Rows are points. The points of each table are mixes of a few directions, plus a little noise. Count the directions of each table, and those that both share. Where both have some left over, give the other angles between the two spaces (their principal angles), to ten degrees, smallest first.
In the rows, zero is written as 128.

First:
[[143 170 129]
 [ 95  34 125]
 [167 240 132]
 [121 107 127]
 [107  68 126]
 [137 153 129]]
Second (7 x 3):
[[ 70  41 122]
 [223 204 140]
 [ 93 113 124]
 [126  80 128]
 [ 99 122 124]
 [142 200 129]
 [142 137 130]]
Directions: first 1, second 2, shared 1

First (9 x 8):
[[188 149 149 106  74 128 107  43]
 [148 137 138 122 110 129 121  97]
 [107 101  70 100 118 130 137 151]
 [190 172 206 147 105 127 103  47]
 [ 83  86  48 100 133 130 147 184]
 [119 140 165 159 159 126 130 146]
 [161 121  95  82  71 130 119  73]
 [108 124 131 145 155 127 136 161]
 [ 47 120 154 195 231 125 156 249]]
Second (7 x 8):
[[144 136 135 138 146 131 128 137]
 [ 83 107 112 125 132 124 135 154]
 [200  58  90  42 116 143  36  27]
 [ 81 162 144 154  87 115 175 144]
 [222 144 146 115 132 139  95  71]
 [125 165 150 159 126 124 158 148]
 [ 43 124 120 162 156 119 171 215]]
Directions: first 2, second 3, shared 1; angles 40

First:
[[137 177 103 196 140 102 139 146 163 122 162]
 [146 111  89  62 140 137  84 119 103 104 106]
 [119  64 152  65 104 151 113 114 105 141 116]
 [118 104 148 178  98 117 142 143 166 154 186]
 [122 142 141 167 125 120 148 135 145 136 144]
 [110 101 173  50 129 164 138  97  69 131  51]
 [133 223 113 213 163 103 166 141 149 114 125]
 [139 102 104  92 124 132  95 128 123 120 137]]
Second:
[[ 86 105 182   7 140 127 140 111 122 206 148]
 [140 101 121 184  86 113 164 125 162 112 164]
 [135 142 102 149 141 116 151 126 140 110  74]
 [122 169 172 131 129 143 146 117  95 130 175]
 [ 95 198 155 161 189 128 131 150 127 165  50]
 [138 111 127 121 124 158  75 133  94 108 124]
 [136 102 129  58 120 150 109 106  85 111 125]
 [134 181 100 159 153 101 130 144 156 131 167]
 [153  78  58 172 106  97 109 148 191 110 137]
 [142  91 136 136  93 149 130 114 104  96 117]]
Directions: first 3, second 6, shared 3

First:
[[166  56 132  97 115 143 110  93  82 107  89 153  93 106 134 106  98 214]
 [133 107 136 125 123 131 124 129 118 103 108 136 126 137 127 127 140 149]
 [139  76 166 138 135 106 155 109 107  34  96 106 142 133 143 136 142 199]
 [116 183 126 144 159  97 169 111 160 150 191  76 155  96 146 140  98  90]
 [104 172 104 134 112 152  98 176 151 181 133 156 125 161 103 130 163  51]
 [156 102 116 102 134 129 129  81 106 156 143 127 104  78 145 108  66 174]
 [167  88 102  84 120 150 104  79  91 180 129 156  80  77 136  96  56 181]
 [ 89 208 112 154 129 129 123 181 178 175 160 125 153 162 107 145 169  20]
 [126 154 119 130 139 119 137 120 144 157 159 115 133 111 134 129 107 105]
 [122  78 174 149 114 122 132 154 112  15  61 130 149 184 119 143 204 170]
 [ 96 182 123 151 127 130 123 174 162 146 141 127 150 163 112 143 172  53]]
Second, 11 rows:
[[120 163 135 159 112 143 121 152 153 112 142 133 153 160 108 130 151 104]
 [167  73 121 142 150 116 124  78  95 146 108 126  77  73 145 126  67 169]
 [116 144 129 109 120 132 132 139 135 124 138 128 145 141 126 124 142 124]
 [111 182 137 158 102 150 121 166 165 105 152 134 170 176 101 128 165  95]
 [149   7 114 126 205  62 135  83  57 174  36 113  22  46 175 163  95 138]
 [148  62 115  76 157 103 140  78  81 157 105 121  80  66 164 122  77 178]
 [121 171 131 102  96 155 130 135 149 115 171 133 171 151 117 106 129 142]
 [174  79 124 168 146 121 117  80 102 141 111 129  77  77 137 128  64 165]
 [ 99 191 132  81  90 156 136 158 159 110 177 132 193 174 114 107 160 124]
 [ 87 182 137 140 111 136 128 188 165 107 136 130 173 190 106 140 201  69]
 [115 153 133 148 119 135 124 153 147 117 132 130 146 155 114 134 156 101]]
Directions: first 3, second 3, shared 1; angles 80, 90
